Rows are points. The points of each table are mixes of a few directions, plus a little noise. Count the directions of each table, and those that both share. Where both have some left over, give the other angles between the two spaces (their principal angles), to ten degrees, smallest first.
In the rows, zero is written as 128.

First, 6 rows:
[[ 85 130 110]
 [ 72 131 105]
 [198 131 203]
 [ 73 134 124]
 [240 114 120]
 [100 128 106]]
Second (6 x 3):
[[128 165 180]
 [154 196 221]
 [ 88  92  83]
 [117  91  78]
 [165 139 137]
 [117  86  71]]
Directions: first 2, second 2, shared 1; angles 30

First:
[[200 153 109  95 182  95]
 [109 120 136 119 104  59]
 [ 93 126 144 167 111 225]
 [152 173 113 110 143  85]
 [ 54 125  92 153  77 175]
 [125 185  87 126 128 138]
 [127 133 223 160 125 156]
 [153 116  99  97 141  69]
 [139  24 152 125 140 149]]
Second:
[[121   7 227 157 128 188]
 [134 238  38 101 129  74]
 [127 105 147 133 128 140]
 [131 184  82 115 128 100]
 [127 116 138 131 128 134]
 [124  59 185 145 128 162]
 [127 117 137 131 128 133]
 [128 121 134 130 128 132]
 [132 205  65 109 129  90]]
Directions: first 4, second 1, shared 1

First (9 x 8):
[[145 144 129  64 166 210  67  81]
 [124 124 128 143 119 108 142 139]
 [123 165  95 169 167 141 125 143]
 [153 128 148  16 158 234  44  53]
 [132 105 149  96 106 125 125 114]
 [113 178  77 223 169 108 153 175]
 [115  90 147 164  67  42 189 164]
 [119 160  96 185 156 119 142 156]
 [127  58 182  93  43  65 165 127]]
Second, 7 rows:
[[179 135 127 208 162 127 169 190]
 [ 62 143 107  42 118 150  63  51]
 [112 113 159 141  66  72 175 149]
 [192 119  88 203 211 147 134 178]
 [181 109 192 135  94 131 170 159]
 [ 66 188 110  85 127 162  85  78]
 [102  90 111  82 119 109 100  93]]
Directions: first 2, second 4, shared 2

First (9 x 9):
[[151 121 121 145 134 128 134 120 134]
 [236 203 188 245  78  78  13 185 173]
 [ 66 159 145  85 106 126  92 148 113]
 [ 54 106  70  66 151 156 157  69 106]
 [103 131 170  99 113 123 134 175 117]
 [153  82 151 121 147 133 201 156 123]
 [ 91 114 159  83 124 132 159 165 111]
 [116  93  93 108 153 146 174  93 120]
 [186 139  54 200 144 129  89  43 156]]
Second:
[[142 179 104  68  54 105 212 171 130]
 [120 124  97 249 177 194  91  29 113]
 [ 99 121  98 214 154 184 115  93 115]
 [ 78 145  82  87 106 131 135 134 125]
 [148 111 160 110 119  94 111 203 147]
 [160 132 139 117 135  99  84 106 143]
 [149  85 214  50 150  91 147 161 123]]
Directions: first 3, second 5, shared 2; angles 50

First (11 x 12):
[[ 84 119 122  22 124  76 131 149 148  89 143 102]
 [ 87 140 103 185 143  20 131 134 113 139 118 153]
 [148  89 159 137 122 206  49 171 155 163  73  91]
 [185 157 134 154 108 169 134  85 198 161 194 160]
 [128 127  95  97 126 107 105 103 210 176 186 146]
 [133 100 133 110 145 215 145 132  37 104  78 100]
 [ 75  91  96  32 153 121 137 139  76 102 107  95]
 [100 100  61  37 153 134 128  93 142 161 173 129]
 [158 191 134 244 133 112 239  74  24  85 143 185]
 [140 118 164 151 115 143  84 166 153 133  92 108]
 [171 177 212 237  87 105 126 163 152  95 102 137]]
Second, 9 rows:
[[182 152 133 124 153 196 182  80 101 109 152 171]
 [ 78  77 149 125 173  83 110 178 144  83  89 153]
 [135  95 159 131 152 150 135 148 145  98 133 164]
 [105 117 122 151   9  92  48 173 191 214 162  29]
 [154 187  97  97 182  76 125 116  68 154  74 156]
 [121 128 117 160  26 197 147  82 160 144 206  51]
 [ 87  87 145 120 200  99 137 154 123  62  84 174]
 [173 206  83 121 120 181 191  31  67 142 151 118]
 [117 102 147 124 137  77  77 191 153 146 102 137]]
Directions: first 5, second 4, shared 1; angles 30, 70, 80

First, 10 rows:
[[128 143 156 100 130 176 114  82 128 131 160 124 135 137]
 [137 134  90 103 129 207 125 135 120 137 165 137  97 132]
 [139 148  68 120 124 202 149 110 164 116 164 145 100 141]
 [123 126  67 120 135 204 133 145 131 120 147 140  90 133]
 [121 114 165 129 117  95 111 190  59 132 122 108 115 125]
 [173 163 204 123  94  56 130 101 124 149 146 110 164 135]
 [126  79  54 177 151  40 149 212 144 150  42 147 126  94]
 [104 133 174 161 110  64 140 128 122  78 108 110 136 143]
 [137 136 153 127 135 103 128  74 160 140 121 131 166 123]
 [ 96 106 152 122 158 134 105 100 126 129 104 128 151 119]]
Second (11 x 14):
[[157 135 173 133 101 138 132 140 125  98 153 151 131 132]
 [ 90 137  99 118 159 148 126 127 103 153  89  93 107 132]
 [122 115 112 124 120 107 120 117 135 129 154 120 131 132]
 [ 78   9 159 108  98 153  70 201  44  75 221 125 111 130]
 [162 214 150 138 142 159 162 109 145 137  68 137 122 131]
 [113 126  92 128 134  85 150 109 135 173  99  83 136 132]
 [184 175 170 160 158 161 184 147 160 147   7 176 150 100]
 [138 123 155 133 114 124 151 148 109 132 111 115 133 131]
 [116 132  71 126 155 112 105  90 173 140 135 144 134 119]
 [133 138 135 118  89 106 114 106 126 104 207 113 121 151]
 [115 100  93 124 138 115  95 113 153 120 164 148 134 119]]
Directions: first 5, second 5, shared 2; angles 40, 90, 90

First, 10 rows:
[[143 119 120 128 153 143 118 134 122 143 162 119 149 133 128 100 114 135]
 [103 107 122 149  96 117 112 136 107  60 133 106  81 156 154 193 164 160]
 [117 132 154 127  98 117 136 104  96 119 105 157 113 121 120 132 121 103]
 [138 134 129 127 148 136 137 133 141 152 134 130 143 119 121 104 114 122]
 [134 154 117 142 174 146 113 157 160 136 152 131 143 130 134 123 105 126]
 [133 134 143 123 126 123 169 123 148 156 100 136 127 103 113 106 125 115]
 [132 117 119 106 111 121 117 109 118 137 119 124 143 130 123 123 139 129]
 [119 143 146 145 127 127 146 135 133 119 116 143 107 120 128 138 120 116]
 [144 117 143 141 149 139 177 141 140 156 140 118 125 109 120  88 117 134]
 [117 122  87  93  97 113  55 106 115 101 119 117 149 160 140 174 161 141]]
Second:
[[132 154 138 123 127 134 130 116 112 135 124 126 141 135 134 128 130 123]
 [151 142 123 108 139 139 158 120 142 169 123  87 161 128 133 105 152 150]
 [135 148 133 120 131 136 125 117 115 139 130 125 146 134 131 121 127 124]
 [120 135 138 136 117 124 140 128 126 115 115 130 111 128 132 145 135 127]
 [136 100 113 125 132 123 161 143 168 144 121  95 122 116 125 119 151 156]
 [137 153 132 117 136 139 113 113 107 142 137 131 156 137 131 116 119 118]
 [126 166 148 127 121 134 127 111 100 125 120 136 135 138 137 139 127 115]
 [128 131 134 130 120 125 162 130 143 131 109 107 116 123 133 138 151 143]
 [121 154 144 132 120 130 118 117 102 115 124 145 126 136 133 141 121 112]
 [128 119 121 127 134 129 105 130 122 126 142 142 134 129 123 121 112 119]
 [ 94   7  84 162 132  96  70 183 170  67 163 184  61 104  96 136  81 118]]
Directions: first 5, second 3, shared 2; angles 70

First, 10 rows:
[[ 89  99 118  91 101 182  52  89 163 117 138 132 150 164 168 216 240 136
   79 140]
 [ 92 101 119  94 102 178  57  92 160 117 137 131 148 162 164 210 232 135
   83 139]
 [151 145 134 150 144  97 173 151 108 135 122 126 115 107 105  76  62 123
  156 121]
 [143 139 132 142 138 107 157 143 115 132 124 127 120 114 113  94  85 125
  146 123]
 [102 109 122 103 110 164  77 102 151 120 135 130 142 153 154 187 203 133
   96 137]
 [161 152 137 158 151  83 192 160  99 138 119 125 110  96  95  53  33 121
  169 117]
 [ 86  98 117  88  98 186  46  87 165 115 139 132 151 167 170 223 249 136
   76 141]
 [133 131 129 132 131 122 137 132 124 129 127 128 125 124 123 118 115 127
  134 127]
 [161 153 137 160 152  82 194 161  98 139 120 125 110  96  93  51  31 121
  170 117]
 [161 153 137 160 152  82 194 161  99 138 119 125 109  97  94  52  31 121
  170 117]]
Second, 11 rows:
[[182  94 116 123 187 122 168 174 152  54 101  77 159 152 173  62  98 164
   34 103]
 [ 67 142 108 150  64 127  77  55 109 206 166 165  77  99  71 216 195  37
  201 127]
 [116 141 190 118 127 167 107 158  45 126 132 105 157 104 150 148 117 153
  163 119]
 [105 150 162 122 108 143  98 139  53 140 140 117 148 105 131 161 135 118
  177 116]
 [138 127 133 124 136 133 154 123 193 141 115 169 109 145 122 102 100 179
  125 173]
 [149  90 127 138 159 151 156 119 195 121 116 134 101 141 135 104 117 162
   75 145]
 [169 157  88 101 146  58 161 179 141  67 103 113 184 163 150  55  86 150
  101 122]
 [103 107 123 150 112 152 111  80 149 169 145 147  80 114 102 171 165  94
  137 132]
 [124 113 174 131 139 176 126 132 117 139 127 127 119 116 139 139 120 164
  131 140]
 [174 129  92 112 163  79 159 178 133  54 105  84 179 156 161  62 100 137
   67  98]
 [ 81 156  94 139  69 101  91  71 122 189 157 170  94 114  76 188 176  52
  197 133]]
Directions: first 1, second 4, shared 0; angles 60

First:
[[111 152  95 143 129 185 163 159 113 126  97 163 133 170  40 110 157 207
  108 136 165  94  73 165 160 130 127 155 118 114 124 188]
 [124 130 175  48 145  95  58  89 113 118 187  96 161  77 178 181  99  42
  161  76 108 175 212  75 109 161  81 148 109 147 112  94]
 [107 138 154 100 123 132 107 116 154 138 147 121 108 139 160 137 103 116
  142 123 113 149 155 119 111 120 127 120 117 149 125 109]
 [114 109  91 167  96 161 155 141 139 129  88 132 117 165 128  97 147 154
  135 144 139  87 104 151 107 110 167 132 137 160 159 137]
 [136 137 136 171 143 125 164 141 153 147 107 150  75 155 108  99 117 165
   91 164 123 126  78 156 139 108 158  87 142  95 120 120]
 [133 116  95 164  96 131 155 146 143 130 108 126 127 138 141 110 146 160
  134 157 127 110 110 144 130 100 148 119 137 138 146 142]
 [165 115 120 104 158  96 105 119  56  96 145 117 204  61  97 161 154  79
  126  86 144 131 147  97 153 180  81 168 130  97 115 142]
 [136 115 173  93 173 101  84  89  98 118 149 115 134  97 141 150 103  36
  125  79 122 147 166  93  99 177 118 133 130 124 117  77]
 [126 139 113 162  89 126 162 153 182 149 124 131  93 151 159 109 126 194
  130 186 109 136 106 153 143  68 146  90 132 129 133 143]]
Second:
[[147 117 143 112 138  70  86 124 117 105 163 106 176  56 167 179 120 108
  133 135  73 153 180  75 124 133  76 129 131 130  85 110]
 [118 142 115 130 138 172 152 136 110 132 106 151 120 165  65 105 144 151
  115 113 173 106  88 159 146 143 141 147 122 113 141 158]
 [150 116 134 133 116  76 115 126 144 125 152 105 140  83 188 149 119 115
  138 151  87 154 159 102 126 107 111 105 137 128 116 108]
 [ 87 131 132 132 119 191 145 118 152 149  96 143  69 207 118  85 117 125
  133 113 161 102 105 163  93 126 186 127 123 161 167 115]
 [110 111 148 131 106 119 112 111 173 141 132 109  90 142 205 122  99  97
  149 138  96 136 161 118  78 104 159 100 133 173 144  79]
 [ 70 119 173  75 165 157  48  98 112 100 134 126 147 129 125 174  94  79
  137  79  88 112 195  72  49 180 102 171 112 200  86  80]
 [146 126 120 142 114 108 144 134 140 135 132 122 122 119 148 120 132 135
  130 146 127 138 121 135 143 108 134 110 135 114 137 132]
 [157 147 100 135 143 132 159 151  86 120 123 147 162 114  51 125 164 169
  105 127 169 122  83 149 192 142 103 148 126  69 120 186]
 [154 124 121 140 117  94 137 135 135 130 141 117 136 100 154 132 133 133
  130 149 115 145 130 125 147 110 119 110 135 110 127 132]
 [135 153 107 115 167 161 141 147  61 107 117 160 177 123   7 137 165 166
   98 100 177 106  86 141 182 174  89 179 116  80 104 192]
 [134 122 117 164  86 129 171 130 179 162 114 121  67 169 180  79 123 133
  140 158 142 134 102 168 126  79 188  82 139 130 180 117]]
Directions: first 5, second 3, shared 2; angles 30

First, 11 rows:
[[117 125  88 166  80 106 154  73  98 109 166 111 109 159  97 122 117 177
  114 143 105  80 112  89 197  85 135 123 113 121 132 179]
 [139  83 152  93 129 137 101 155 153 118 101 121  99 103 148 113 127 111
  141  82 147 110 119 111 108 161 132 141 163 119 129  61]
 [128 179 152 222 100  93 148 129 144 110 151 116 131 111  74 108  72 160
   62  80  57  93  78 126 169  42 171 120 109 149 159 227]
 [143 194 174 146 177 135 127 167 155 172 112 138 192 117 143 128 142  80
  128 160 104 159 149 168  91 137 117 113  88 128 152 134]
 [ 78 122  65 109 144 120  86  76  93 181 119 169 112 121 109 149 143 205
  108 173 102 143 200 143 182 165 158 131 165 111 116 175]
 [126 161 137 126 159 138 130 149 128 143 127 147 160 123 129 144 128 103
  125 149 124 174 143 172  93 133 124 127 116 144 124 149]
 [147  70 142  59 123 144 130 156 151 102  85 106  90 129 194 137 165  97
  178  79 247 165  94 105  71 155  84 118 162 130  89  13]
 [176  68 151 120  87 157 149 133 120  64 184  89 128 158 119  81 107  53
  176 145  81   7 110  71 128 154 112 172  91  99 163  52]
 [119 136 102 147 113 121 143 102 106 118 154 130 128 143 104 132 118 148
  117 147 108 120 129 127 153 107 135 130 118 133 127 172]
 [105 158 109 147 131 102 120 101 131 171 101 133 123 125 135 141 152 190
  106 133 147 153 139 123 167 108 132  94 134 121 122 162]
 [130 114 136  73 164 157 122 167 131 121 108 148 134 118 158 155 138  83
  152 120 183 204 135 174  50 164 109 137 151 151  94  87]]
Second (8 x 32):
[[153  85 134  60 149 138  72  81 150 169  90  98 100 116 163 121 214 169
  154 121 100  84 177  82 135 197 159 130 157  75 154  54]
 [ 91 198 139 185 146 100 139 173 141 167  99 166 158 111 126 137  90 130
   94 132 168 193 117 172 139  87 106  93 120 154 113 182]
 [167  24 152  49 112 156  90 128 152  71 117  91  58 100 140 108 141 121
  152  35 118  74 107  86  86 177 167 172 191 117 133  31]
 [152 168 147 156 133 122 142 110 138 133 142 104 152 134 117 124 147 134
  114 132  76 112 122 125 128 100 146 117  92 125 157 163]
 [128 118 142 155 103 129 152 167 127  76 152 133 120 123 104 117  64  92
  116  93 133 120  81 136 115  96 123 146 129 157 121 138]
 [126 108  85  93 119 149 162 110  86  77 166 135 117 156 118 166 127 120
  142 137 164 186 114 159  86 116 119 144 136 167  84 152]
 [109 188 156 191 145  95 109 149 157 206  89 143 165 112 135 101 122 140
  106 159 107 103 154 119 187 124 118  94 100  96 163 141]
 [100 139  71 133 118 134 162 106  73 127 167 157 151 175 118 150 119 119
  148 217 157 154 152 146 149 126  88 127  99 135  99 162]]
Directions: first 6, second 5, shared 4; angles 90

First:
[[167 110 131 115 161 132 121 138 128 126 114 100 112 121 165 147 143  98
  151 169 120 117 146 118 138  97 112 133 105 147 132 135]
 [129 128 129 129 128 128 129 127 128 128 128 128 129 127 129 129 129 127
  129 130 128 127 128 128 129 128 128 127 128 129 128 127]
 [108 139 125 135 111 125 133 123 128 129 136 143 136 131 108 118 120 144
  116 107 133 135 119 134 123 143 136 125 141 118 126 124]
 [137 123 129 125 136 129 125 130 127 129 125 120 124 126 138 132 131 121
  134 137 127 124 133 126 130 120 124 129 121 133 129 130]
 [ 75 157 122 147  81 121 141 113 128 129 147 170 151 138  77 100 106 172
   95  68 138 144 102 142 114 173 151 120 162 102 122 119]
 [174 105 132 113 168 135 118 140 127 127 113  94 109 119 171 152 146  93
  156 178 118 116 149 115 141  91 108 135  99 150 135 136]
 [145 120 129 122 142 131 124 132 128 128 122 115 122 125 143 136 133 113
  138 145 124 124 136 124 133 116 123 130 117 136 129 131]
 [ 15 187 118 165  31 115 152  96 129 129 167 214 176 149  19  70  83 216
   61   7 151 160  76 159  99 218 176 112 199  75 115 109]
 [169 106 132 114 163 134 120 139 127 128 114  95 110 120 168 150 146  94
  153 173 119 116 148 116 138  95 110 134 102 148 133 136]
 [164 110 131 116 157 133 118 137 127 126 115  99 115 122 165 146 143 100
  150 166 122 117 144 117 138  99 111 133 106 147 131 133]]
Second (11 x 32):
[[127 138 135  97  88 132 125 109 130 127 134 107 128 125 130 159 116 121
  133 149 124 165 163 135  97 114  95 146 138  96 108 133]
 [157  75 187  96 167 114 128 185 179  96  94 127 134 139 108 109 117 125
  105 110  97 105  79 183 183 161 129 107 156 113 114 134]
 [118 154 126 142  82 143 127 131 108 158 136 109 120 109 128 150 125  87
  131 155 134 152 158 118  93 125  81 152 131  97 117 117]
 [ 97 151 104 162 165 110 135 154 111 152 132 121  90 136 156 108 149 132
   91 109 160 104  97  71 124 158 172 101 105 152 100 103]
 [135 134 108 149 117 156  95  88 125 131 141 127 152 128 141 127  94 140
  163 140 123 149 135 148 134  95 128 147 125 144 182 145]
 [139 143 117 143 114 156  97  93 118 127 145 136 141 120 156 123 114 141
  155 140 123 145 130 138 126 102 109 134 126 113 156 137]
 [ 86 144 130  73 155  60 176 161 137 125 117  91  66 159 134 151 164 146
   49 100 164 125 128  59  87 178 179  91 115 131  14 103]
 [138 118 113 130 128 117 168 121 101 117 130 184 144 113  91 121 185 134
  142 115 129  86 155 107 130 120 135 127 118 152 139 127]
 [148 129 141 143 136 157  88 118 137 119 134 133 137 123 167 106 109 140
  143 135 114 135  97 157 150 119 110 118 136  99 147 134]
 [124 118 123 102 137 117 124 106 147 113 125 113 135 149 124 139 105 155
  130 121 125 144 132 139 130 119 156 130 129 152 135 141]
 [141 103 126 169 118 147 141 144 114 145 121 162 163 108  74 116 132  87
  161 134 113  97 138 151 157 117 112 158 131 160 195 131]]
Directions: first 1, second 6, shared 0; angles 80

First:
[[130 147  72 129 149 153 164 175 147 112 120  78 137 145 118 145 112 129
  132 143 161 137 135 134 132 110 125  76 173 100 133  98]
 [127 116 166 127 115 111 105  97 116 138 134 162 122 118 134 117 138 127
  126 118 106 123 123 124 124 140 130 163  98 147 125 148]
 [126 116 165 128 116 112 104  97 115 137 134 162 122 117 134 116 139 128
  127 118 106 123 124 124 125 139 130 164  98 148 124 148]
 [127 123 142 128 123 122 118 117 123 132 130 140 126 125 130 124 132 128
  128 124 120 126 127 126 127 132 129 141 117 135 127 135]
 [127 118 156 127 119 115 112 104 118 134 133 154 124 119 133 120 136 128
  126 121 112 123 125 125 126 137 129 155 106 142 125 144]
 [128 133 111 129 135 135 139 144 134 124 126 113 130 133 125 133 124 128
  130 133 138 131 131 130 130 123 127 112 142 119 130 118]
 [129 130 121 128 130 131 133 135 130 126 126 122 129 130 128 130 125 128
  128 129 131 129 129 129 129 126 128 121 134 125 128 123]
 [132 166  10 130 170 181 203 227 167  97 111  24 147 164 108 164  96 129
  135 160 198 146 145 140 138  90 123  18 220  69 137  64]
 [123  89 249 126  86  74  52  26  88 159 146 236 109  92 148  92 161 127
  121  96  56 110 111 116 119 167 134 240  33 188 117 193]
 [129 136 103 129 135 138 144 148 136 122 124 106 132 135 124 135 122 129
  129 135 142 132 132 131 129 120 126 104 147 115 130 114]
 [129 132 115 129 133 135 137 139 132 124 125 116 130 132 125 132 125 127
  128 132 137 130 129 129 129 125 128 114 138 122 130 120]]
Second (10 x 32):
[[118 133 133 141 139 119 125 101 164 162 115 147 110 101 138 141 122 126
  156 140  93 149 129 126 111 138 132 146 142 137 139 134]
 [113 142 128 140 137 116 130 100 172 164 115 149 105 101 138 149 119 126
  157 136  90 154 132 130 110 132 129 146 147 133 136 127]
 [ 77 154 109 108 114 121 186  97 220 161 113 127  71  98 163 187 108 150
  120  80  72 152 165 153 115  85  91 131 119  95  92  98]
 [159 111 131 124 123 140 107 166  55  83 147 111 169 166 104  90 143 121
  105 138 185  98 111 120 149 136 140 110 117 134 133 136]
 [133  86 150 107 112 147 137 139  96 100 139  89 139 142 136  99 130 142
   83 106 158  91 133 121 148 136 116 108  74 123 110 150]
 [ 97 152 108 110 114 125 170 119 179 136 122 124  97 120 146 167 117 143
  115  92 103 140 153 150 124  88 102 123 124 100  99  99]
 [139 119 145 151 146 122  99 109 129 152 122 146 132 109 125 116 128 116
  160 160 114 140 114 112 116 161 148 145 142 152 155 150]
 [170 113 125 123 122 143 101 183  30  63 153 108 185 183  93  83 150 118
   99 140 206  90 106 121 155 132 144 103 120 132 135 131]
 [154 151 100 128 126 130 113 175  69  82 144 130 164 171  94 116 145 116
  121 138 177 117 114 133 142 110 141 112 154 124 132 104]
 [121 118 150 149 145 118 113  87 167 177 112 148 109  88 141 132 118 124
  166 150  85 150 125 115 108 160 138 153 138 150 148 151]]
Directions: first 1, second 3, shared 0; angles 50
